Each row of a before or after table is a point. One or more steps were done to the points. Then noise was added and the rows were shuffled. The steps act on columns, c1 being the first. Write out the steps. A step turns or swaps two columns, mirrors them in a line or flattens them onto one, adds a multiple of one to another, or multiplies or shifts one. Angles are multiples of 10 degrees, from the lower column toward the higher: turns from -170 to 170, lines from 10 to 170 but not 90. Use the fewest steps. Two steps may share a column if one is a turn and the other turns, adds or multiplies; they go together, in the order done. Otherwise the lowest column goes first.
In the rows, 128 means zero.

Before (9 x 2):
[[120 166]
 [108 123]
 [123  88]
 [117 121]
 [156 110]
 [107  98]
 [168  91]
 [137 163]
 [126  90]]
After, 9 rows:
[[248 151]
 [ 96 180]
 [115 147]
 [ 64 183]
 [211 170]
 [ 65 156]
 [103 227]
 [156 222]
 [123 151]]
Steps: multiply c1 by 3; shift c2 by 60

Before (10 x 4):
[[117 139 154 114]
 [ 91 102 167 125]
 [149 166 129 170]
 [ 62 106 139 128]
 [ 53 168  40 108]
 [158 158 163 130]
 [ 74 230 142 158]
 [143 133 174 186]
 [171 109 112  92]
 [173 175  30 134]]
After:
[[109 157 148 141]
 [ 73  26 140 160]
 [ 80 148 133 159]
 [141 105 146 119]
 [128  97 128 127]
 [ 75  93  68 154]
 [172 150 116 101]
 [115 127 167 143]
 [122 120 143 124]
 [162  82  55 103]]
Steps: flatten c1 and c4 onto the line at 150 degrees; multiply c2 by -1; multiply c3 by 0.7

Before (14 x 6):
[[159 153  88 170 106 170]
 [128  99  91 105 100 189]
 [182 124 183 134 202  79]
 [145 104 164 122 117  88]
 [185  89 161  58 168 183]
 [182 105 162 115 149  91]
 [153 136 187 164 148  96]
 [104 132 220 165 163 113]
 [174 128 117 145  58 160]
 [144 123 237 148 186  96]
 [188 161 147 119 191  58]
 [190  83 171  75  88 199]
 [116 145  85  90  69 190]
 [156 201 102 121  49 159]]
After (14 x 6):
[[186 129  95 167 115 117]
 [176 112 170 188 114  52]
 [191  92  81 139 102 116]
 [ 41 104 139 115 152  97]
 [158 145  87  78 122  85]
 [ 86 142 164 150 124 130]
 [ 91 149 186 102 139 113]
 [145 145 110 125  95  78]
 [127 155 225 110 141 150]
 [ 89 143 238 124 147 127]
 [ 77 133 164 153 140  94]
 [151  77  99  84  87  89]
 [155 100 160 202 150  53]
 [ 62 138 185 124 148  93]]
Steps: turn c1 and c6 by -110 degrees; turn c2 and c4 by -130 degrees; multiply c5 by 0.4

Before (10 x 9):
[[115 127  97 152 135 131 113 111 141]
 [186 231 200 173 138 179 175  99 162]
 [101 112  99  76 101 164 114 150  91]
 [137 199 152  98 178 129 191  83 173]
 [109 226 112 135 181 150 179 169 166]
 [100 201 179 159 147 122 237 157 186]
 [166  85  75 105 122 155 140 175 136]
 [139 109 119 134 171 152 150 145  78]
 [134 122  60  84 111  74 113 166  74]
 [134 109 131  78 152 105  65 162 118]]
After (10 x 9):
[[141 121 180 156 163 104 239 213 236]
 [ 93 101  86 106  88 102 112 122  90]
 [178  90  59  87  99 137 115 132  81]
 [103  67  74  95 116 167 136 100 125]
 [ 76 188 202 175 142 187 172 215 221]
 [120 137 117 124 136 118 116 125 138]
 [111 124 118 122 215 109 177 236 241]
 [148  88 104 112 169 130  66 126 112]
 [103 104 126 128 196 141 155 109  73]
 [130 198 130 133 209 135 197 179 207]]
Steps: turn c1 and c6 by 90 degrees; turn c2 and c8 by 70 degrees; add 0.7 times c8 to c9; flatten c3 and c4 onto the line at 30 degrees; multiply c5 by 1.6

Before:
[[ 95 167  76  57 121 108  92 157  96 180 153]
 [ 98 134 189 147  66 199 121 127 159  84 123]
 [147 179 193 112  78 102 128 143  73 101 150]
 [154 127 116 165 174  92 108  77 153 173  67]
 [130 129 155 124 140  86  52 105 183 188 145]
 [151 173 109 140 148  80 127  93 173  61 182]
 [122  83 185  80 177 184 127 156  76 128  60]
 [114 202 114 180 182  85 163 188 106  75  62]
 [136  80 114 119  61 204  74 113  73 120 110]
 [185 146  91 162 140  75 120 197 144 159 162]
 [ 74 134 178  63  96 151 178 135 137 195 153]
 [145 130 121 112 133  83 100 143 172  92  53]
 [197 173 126 160 162 183 127 113 162 175 155]
 [142 194 155 123 116 125 159 208 141 175  82]]
After (14 x 11):
[[196 138 159 165 132 137 137 182 150  63 132]
 [ 84  89 158 141  62  12 119 171 174 155 169]
 [ 94  88 227  58 175 158 129 107 101  99 107]
 [128  88 129 160 143 227 126 154 161  73 202]
 [ 89 122  17  62 199 217 110 124 134 108  84]
 [115  77  43 112 138  73 160 120  73 182 152]
 [119 125  47 145 137 155 162 131 157 199  94]
 [145 179 196 116 167 196 167 133  71 183 133]
 [188 166  48  83  98 182 156  92  76  89  99]
 [111 132 150 122 166 148 206 150 186  81 135]
 [113  96 186 165 145 106 118  63 144 101 192]
 [177  46  66 124 171 172 117  64 140 108 129]
 [203 124 160 112  99  49 148 111 172 148 121]
 [179  42 121 178  49  31  84  79 106 122  94]]
Steps: turn c1 and c11 by 70 degrees; turn c2 and c8 by 170 degrees; turn c3 and c7 by 150 degrees; multiply c3 by 1.6; add 1 times c10 to c6; turn c5 and c10 by -130 degrees

Before, 12 rows:
[[ 73 105 130 154  68 192 107  55 194 148 108 106 171 125]
 [ 97 105 203 137  98 106 160  56 126 149 161  83 139  81]
 [ 84 173 201 181  84 132 110 112  90 125 154  82 151 133]
 [159  98 122 110 116 165 106 139 161  73  89 104 139 135]
 [115 171 148 139 136 115 153 154 150 115 127 142 145  76]
 [165 153 191  94 167 121 101 146 165 135 113 175 120  71]
 [120 117 115 164  70  92 115 109 189  75  77 165  86 173]
 [166 149 153 174  77 178 151  65 129 164  93 102  95 166]
 [133  86 150 159  76 112  80 115 127 165  71  71 179  83]
 [173 173 128 135  90  97 115  60 194 132 118 136  83 142]
 [ 72  90 131  78 147 186 160 149 183 112 140  80  81 169]
 [ 65 158 167  90 134 122 145 128  95 127 118 124 159  82]]
After (12 x 14):
[[136  25 144 216 234 116 111 108  94 201  72  96 174 164]
 [107  72 197 177 189 109 140  50  80 177 165  97 135 138]
 [ 51 206 161 137  86 131 127 127  86 127 124 118 163 134]
 [153 184 146 197 242 181 138  65 171 198  91 119  93 125]
 [121  32 131 124  66 187 139 150 129 130 143  72  81  41]
 [129 243 150 109 116 114 137 150  74  98 127 137 147 138]
 [178  47 125 160 136 168 122 133 130  48  97  72 139 120]
 [183 191 194  67  44 118 113 148  74 122 110 176 118 148]
 [163 107 109 210 247  97 123 114 144  38  81 137  79  53]
 [210 239 124 186 198  94 119  57 133 129 116 144  86 107]
 [ 68 235 202 179 243 128 117 113 133 142 151  87 146 128]
 [126  64 127 224 237 193 120  61  89 169 117 116 172  58]]
Steps: turn c1 and c9 by -40 degrees; turn c9 and c14 by -120 degrees; multiply c2 by 2.5; multiply c5 by 2.5; turn c4 and c5 by 130 degrees; multiply c7 by 0.4; multiply c10 by 1.6; turn c10 and c12 by 20 degrees

Before, 9 rows:
[[118 174 118 119 154  69 102 137 128 104 168 146 100  92 139  72 114 152]
 [110 174 144 170 135  87  93 129 147 182 133 107 108 181  91  58 143 180]
 [152  85 103 144 116  70  99 161 154 115  95 122 157  96 112 111 115 159]
 [ 92 174 173 111 107 118  60  89 142 125 129  91 177 104 166 106 125 101]
 [140 127 147 126  95 136 125 159  88 118 143  85  90 112  97  52  90 101]
 [103 174  80  87 192  57 120 142 100  78 139 128 118 167 121 123  89 128]
 [103 141 153 159 114  78 115 173  93 178 101 168 184 135 120 100 143  79]
 [ 88 165 148 170 101 122 118 169 139 113  87 152 145 110 114 114 112  96]
 [ 60  86  96 169 170  85 124 115 151 160 167 158 120 156  71 134 182 108]]
After (9 x 18):
[[113 240 104 144 117  71 166 160 101 116 122 109 112  97 110 111 121 159]
 [175  55 149 170 100 123 145 170 123 113 199 144 113 109 112 113 121  95]
 [ 97 126 147 126  94 135 112 158 177 118 114 112 139 111  97  51  78 102]
 [140   6 119 120 151  70 135 138 124 101 130 144 152  93 140  72  99 151]
 [148 109 153 159 115  78 168 175 145 177 165 180  98 134 119  99 163  80]
 [203 212  96 169 169  86 129 117 120 160  57 144 162 156  70 132 171 106]
 [141  16  80  85 190  57 128 142 159  81 158 141 120 166 120 120  88 130]
 [148  19 146 170 136  86 148 130 127 182 162 100 166 178  91  57 123 180]
 [160  21 172 109 106 120 209  88 150 126 167  88 118 104 167 106 130 100]]
Steps: turn c9 and c12 by -30 degrees; turn c1 and c9 by -160 degrees; multiply c2 by 2.5; turn c2 and c11 by 160 degrees; turn c7 and c13 by -150 degrees; turn c13 and c17 by -30 degrees

Before (9 x 24):
[[186 117 115  84 101  89 123 132 158 101 145 153 148  93 118 125 116 143
  168 155 117 124 104  57]
 [153 117 132 111 114  64 111 102 146 124 162 153 142 115 178 117 138 145
  158 136  90 122 149  99]
 [110  95 135  97 158 155 140 130 146 108 131 157  91 136  47 117 139 108
  155 108 143 140  98 187]
 [130 141 175 130  99 122 100 128 118 124 147  84  91 136 108 129  91  92
   96 171 146 129  85 128]
 [179 115 100  75 159  58 154  99 144 117 189 138 143 142 154 100 139 158
   95 131 114 153 136 109]
 [148 162 154 133 145 135  95 148 122 140 109  72 129 125  79 138  73 140
  115 112 178  90 101 144]
 [164  92 114 115  95  93 124 118 165 130 193 154 141 136 122  99 147 157
  129  91 111 152 112  97]
 [180 171 121 126 128 115 100 147  60 167 109  72 107  98  93 172  82  93
   91 129 117 109 116 119]
 [163 174 169 150 109 161 109 149 110 125  87 104  80 104 124 141  37  53
  120 123 167 134  89 143]]
After:
[[179 159 121 156 127 119  97 145  61 168  35 105 160  97  92 172  96  88
  112 125 112 169 114 119]
 [183 100 116  95 101  94 121 132 160  98 114 160 126  98 115 123  98 139
  165 155 117 104 101  57]
 [157 181 172 150 108 163 109 150 112 127  26 104 152 104 125 140 120  51
  115 118 168 130  87 140]
 [182 110 104  96 155  57 155  98 146 113 199 157 116 139 151 101  98 154
   83 129 112 131 141 107]
 [161 101 111 108  97  91 120 122 165 132 168 145 100 133 125  98  74 149
  113  88 108 111 118  99]
 [105 147 128  94 163 154 138 136 148 113  34 157  86 137  49 119  74 106
  139 115 142  96  94 190]
 [154 119 133 102 115  68 109  99 145 125 219 143 124 114 180 113 143 144
  155 133  88 116 152 102]
 [147 140 158 164 143 133  91 142 119 140   2 104 160 124  73 139  81 140
  143 114 180 169 102 139]
 [139 167 176 154  93 123  96 132 116 121  80 111 131 132 115 124  75  93
  101 171 140 146  83 130]]
Steps: turn c2 and c13 by 70 degrees; flatten c4 and c12 onto the line at 140 degrees; add 1.5 times c15 to c17; turn c11 and c17 by -60 degrees; mirror c19 and c22 in the line at 160 degrees

Before:
[[164 174 128 133 146 127 138  86 115 136 161  85  83 178 156 136 117  69
  202 168 235 105 119 131 183  98 119 137 135  89 117 115]
 [ 69  86 128  67 123 164 154 196 171 129 126 193 140 116  90 142  82 113
  141 119 104 111  95  39 114 191 142 119  78 178  93 102]
 [ 86 107 108 125 199 148  30 101  79 131 141 164 148 122 138  84 184 144
   76 102  83 136  78 146  91  66  59 105 151 195  68  31]
 [ 68 144 141 106  68  82 134 149 165  79 150 178 135 178 152  75 132  60
   65 179 115 161  72  98 187 159  95 154 143 158 119 142]
 [ 89  74 184  85 137 106  88 129 135 150  75 161 136 201  62 132  66 160
  151 151 117 172  87 154 137  52 161  83 153 115 122 193]
 [115 100  76  87 135 120 184 157 112 134 136 134 181  90  58 139  95 148
  196  88 144 130  67 172 140  90 141  92 156 155 124 124]
 [180 160  94  47  86 206 125  78 119 126 142 162 109  95 184 134 115 162
  138 136 196 139 134 135 114 118  78 141 138 152  89 109]
 [170 133 152 172 122 122 158 187  98 165 121 119 195 143  83 118 113 123
  138 159  86 161 162  75 157 120 125 133 200 200 128 127]]
After:
[[173 137 149 168 125 121 159  82 102 165 124 115 199 148  80 110 111 126
  133 158  79 159 162  78  96 116 126 136 199 197 127 158]
 [165  83 134 135 145 128 131 183 108 136 157  82  80 168 157 135 120  71
  203 177 241  96 121 128  33 102 108 137 131  90 112 126]
 [ 72 128 130 111  63  91 134 100 170  73 149 180 137 180 151  73 135  58
   71 182 116 155  70 104  57 164  96 156 143 165 124 119]
 [104 180  71  88 132 125 190 108 111 132 132 125 182  95  67 139  98 139
  191  77 151 129  63 178 140  81 143  85 151 151 120 148]
 [ 88 216 181  86 143  95  90  81 138 153  78 160 137 205  61 135  64 160
  146 157 118 172  87 152 175  52 159  88 155 111 120  37]
 [ 85 151 110 129 198 152  36 230  75 131 142 173 155 122 135  88 184 150
   68 107  78 140  84 152 180  69  53 109 153 192  71 249]
 [186  64  93  42  89 203 127 197 119 128 143 156 105  94 180 132 113 160
  136 140 195 143 145 141 105 112  77 144 136 155  94 129]
 [ 74 191 128  69 121 162 151  89 172 126 118 190 133 119  86 134  79 113
  136 127 107 110  95  41 185 193 140 120  75 172  94 201]]
Steps: multiply c2 by 2; turn c2 and c25 by -150 degrees; multiply c32 by 1.6; turn c8 and c32 by 150 degrees

Before (12 x 64):
[[ 79  92 203 153 159 105  87 214  93 177 162 138 147  85  36 116  82 159
  138 150  90 145 156 104 118  71 179  90 194 156  84 100 123 168  99 160
  101 127  74 160 192  90 170 174 105 104 136 180  97 151 149  58 189 203
  159 154 161  59 115 136 146 154  67 151]
 [174 126 130  62 110 105 150  54 173 138 118 129 128 177 123 172 193 174
  184 110  81 150 109 178 112 130 148 160 131 150 161 117 140  93 129 118
   95  69 142 108 129 161 156 178 113 228  75  82 131 178 126 153 231 153
  145  70 109 139 149  55 132 132 150 110]
 [129 102 108  77 108 104 144 190  69  56  94  74 138 115 160 162 100 109
  138 181 150 135  71 118  74 225  94  34 201  83 123 180  62 132  53 131
  153 176 122 100 101 110  83 107 123 128 137 150  54 107 130  62 109  82
   12  51 216 182 188 190 148 116 131  70]
 [112 136 147  97 129 101  81 118 185 106 152 130 191  63 117 182 173 101
  195 133  93 166 156  92 128 146 188 152  90 116  92  95 115 100 161 161
  118   7 157 107 192 128 189 141  60 196  80 115 191 187 132 164 217 199
  200 158  85 128 121 111 112  98 131 112]
 [146 141 118  74  84 127 111  70 129  71  55  86  90 111 190 114 196 138
  193  90  80 104  90 218  98 152 127 133 124 129 137 179 126  90  84 133
  164  85 195  87  99 128  99 180 135 233  80 101 153 138 111 173 168 101
  113 138  90 146  88  80 138 149 195 118]
 [103  70 162  94 147 102  94 142 172 114 148 130 157 124  28 135 114 157
  131 167  56 181 154  93 162 143 162 100 131 144  78 109 106 153 132 108
   72 101 142 142 163  88 189 154  85 116 140  88 153 129 176 163 174 190
  177 191 113 143 108  78 133 147  83 169]
 [ 68  64  77  81 181 131 101 127 151 161  48  59  41  41  58  75  66  71
   85 149 173 140 137 141  98 190 122 116 114 120  95  82 139 245 109 133
  107 145 121 186 196 117 138  70  68 133 103 109 152 166 201 138 193 150
   56 102 134 114 202 155 128 172 112 147]
 [167 126 147  85 120 103 156  80 164  88 117 156 166 149 148 131 198 149
  218  75 132 161 123 134 136  97 138 167 152 198 102 103  99  68 142 115
   97  67 179 143  98 119 175 176  87 192  35  86 188 182 100 146 172 160
  145 159  69 136 104 126 142 106 180 173]
 [ 87 116 137 107 166  83  44 178 127 170 138 168 168 105  92 188  82 152
  147 137 115 196 198  60 156  84 132 112 104 185  81  72 124 132 167 198
   39  93  95 154 165 124 187 182  88 174 106 118 148 114 173 104 175 200
  179 187 152 118  74  98 114 186  66 147]
 [131 171  99   9  89  87 162 173 102  46  47  84 111 131 214 137 114 129
  117 161 142 109  67 117  78 124 103  76 240  69 164 195 148 128  57 100
  212  83 142  95 117 124 125 100 175 129 122 105  74  88  78  33  81  60
   80  74 182 173 141 117 155  51 116 112]
 [111 122  71 130 102 161 142 183 113  59  39  67 111 140  89 116  61  88
  141 195 175 110  76 100  33 162 104 119 147  74  76 132  97 116  82  70
  171 153  98 137 164 133  88  76  99 100 187 174 126  55 166  83 131 104
   33  24 176 163 138 137 110 116 101  85]
 [144  68 145  90 135 154  91 199 144  72  72  46  94  84 129 115 109  83
  106 214 206 117 117  61  53 192  98  95 177  51 125 115 159 185  86  86
  127 137  80  75  97 132  67 121 112  99 132 151  53  81 129  65 115  86
   81  73 186 166 141 216 133 133  83  97]]
After:
[[ 80  86 197  93 160 104  85 216  97 177 119 134 146  82  36 118  82 162
  168 142  87 145 159 148 118  65 175  89 190 156  81  99 116 163  99 166
  102 128  82 164 194  78 170 167 106 124 131 145 100 141 151  58 190 202
  164 155 114  58 104 129 142 157  43 151]
 [ 63  72  77 154 181 134 106 124 145 165  71  69  45  42  52  70  71  68
   89 153 176 146 138 119  97 187 129 112 117 120  88  77 132 250 110 128
  107 148 116 191 197 178 136  65  71 163 103 154 157 167 198 129 196 154
   64 100 142 114 197 153 124 176 126 150]
 [175 128 125 250 113 105 148  54 168 135 142 127 130 180 117 176 184 173
  165 109  87 148 118  80 106 129 156 161 135 155 160 116 143  84 137 117
   86  70 137 111 130 161 157 175 114 137  76 131 130 206 124 155 232 154
  133  75 154 138 153  53 132 130 174 114]
 [115 143 144 212 128 101  77 121 180 104 140 127 187  63 124 183 171  98
  219 136 100 167 158 163 127 143 192 157  95 115  95  96 115 101 164 160
  116   2 154 102 191 107 187 129  60 115  77 105 202 206 130 164 216 200
  201 166 161 129 123 117 106  98 142 118]
 [141  68 149 120 127 155  91 209 150  76 101  52  97  77 121 115 100  80
   96 216 204 116 121 198  51 200  95  96 178  47 127 119 154 188  81  89
  129 136  85  79  95 175  60 121 112 172 131 169  52  75 131  60 119  82
   75  72  89 165 137 219 131 123  76  97]
 [135  99 104 156 106  95 141 193  71  57  87  71 131 117 159 158  93 111
   73 180 152 134  64 133  76 219  97  35 206  76 119 175  67 132  62 131
  155 178 116 102  99 145  85 109 120 170 126 175  56 107 131  61 114  85
   13  53  46 181 188 192 154 122 118  77]
 [131 171 104 188  80  88 163 176 100  46  83  78 113 132 208 136 113 128
   54 175 144 117  62 140  75 123 101  75 240  64 159 198 145 126  60 100
  212  88 138  94 120 188 125  96 174 231 111 184  76  82  77  41  81  58
   70  73 104 178 152 122 153  55 135 112]
 [146 146 125 251  89 126 108  62 126  62  79  87  91 115 186 114 193 134
  149  89  82  95  86  38  98 158 123 131 128 126 135 177 133  90  92 134
  163  87 188  80 106 185  97 176 138 117  80  86 159 175 104 170 164  97
  116 140 138 145  87  75 141 150 198 124]
 [ 99  66 163 138 150 101  93 137 172 118 114 131 152 123  23 138 116 151
  159 168  59 187 151 158 162 148 163  96 133 140  85 109 110 152 133 101
   66  94 152 149 167  91 186 155  84 172 139 162 148 122 178 162 172 188
  182 184 187 146 105  80 132 146 114 168]
 [116 118  73 108 111 162 148 177 116  56  67  67 111 141  87 121  61  83
   98 200 174 114  73 155  36 152 111 116 160  72  70 130 100 109  86  68
  171 150 100 132 161 200  88  76  92 134 191 141 122  46 165  84 131 102
   35  20  82 167 139 140 102 127  75  82]
 [ 77 120 142 177 166  89  40 176 128 173 129 171 166 103  93 187  85 151
  219 132 111 190 195 195 166  80 134 109  97 187  76  66 124 133 167 202
   43  90  89 148 163 110 190 183  86 120 116 184 145 129 171 106 177 201
  180 187 136 124  82  99 107 190  78 153]
 [164 124 146 212 130 100 162  81 170  92 122 158 168 147 147 131 192 154
  208  74 135 169 124 125 138  98 137 166 154 194 109 106  86  73 147 113
   94  60 176 134  95 132 178 178  93 132  40  93 190 198 104 145 174 157
  137 162 172 132 100 132 144 109 191 172]]
Steps: add 0.3 times c46 to c50; turn c4 and c46 by -120 degrees; turn c11 and c42 by -50 degrees; add 1 times c23 to c19; multiply c24 by -1; turn c48 and c63 by -40 degrees; turn c48 and c57 by -140 degrees
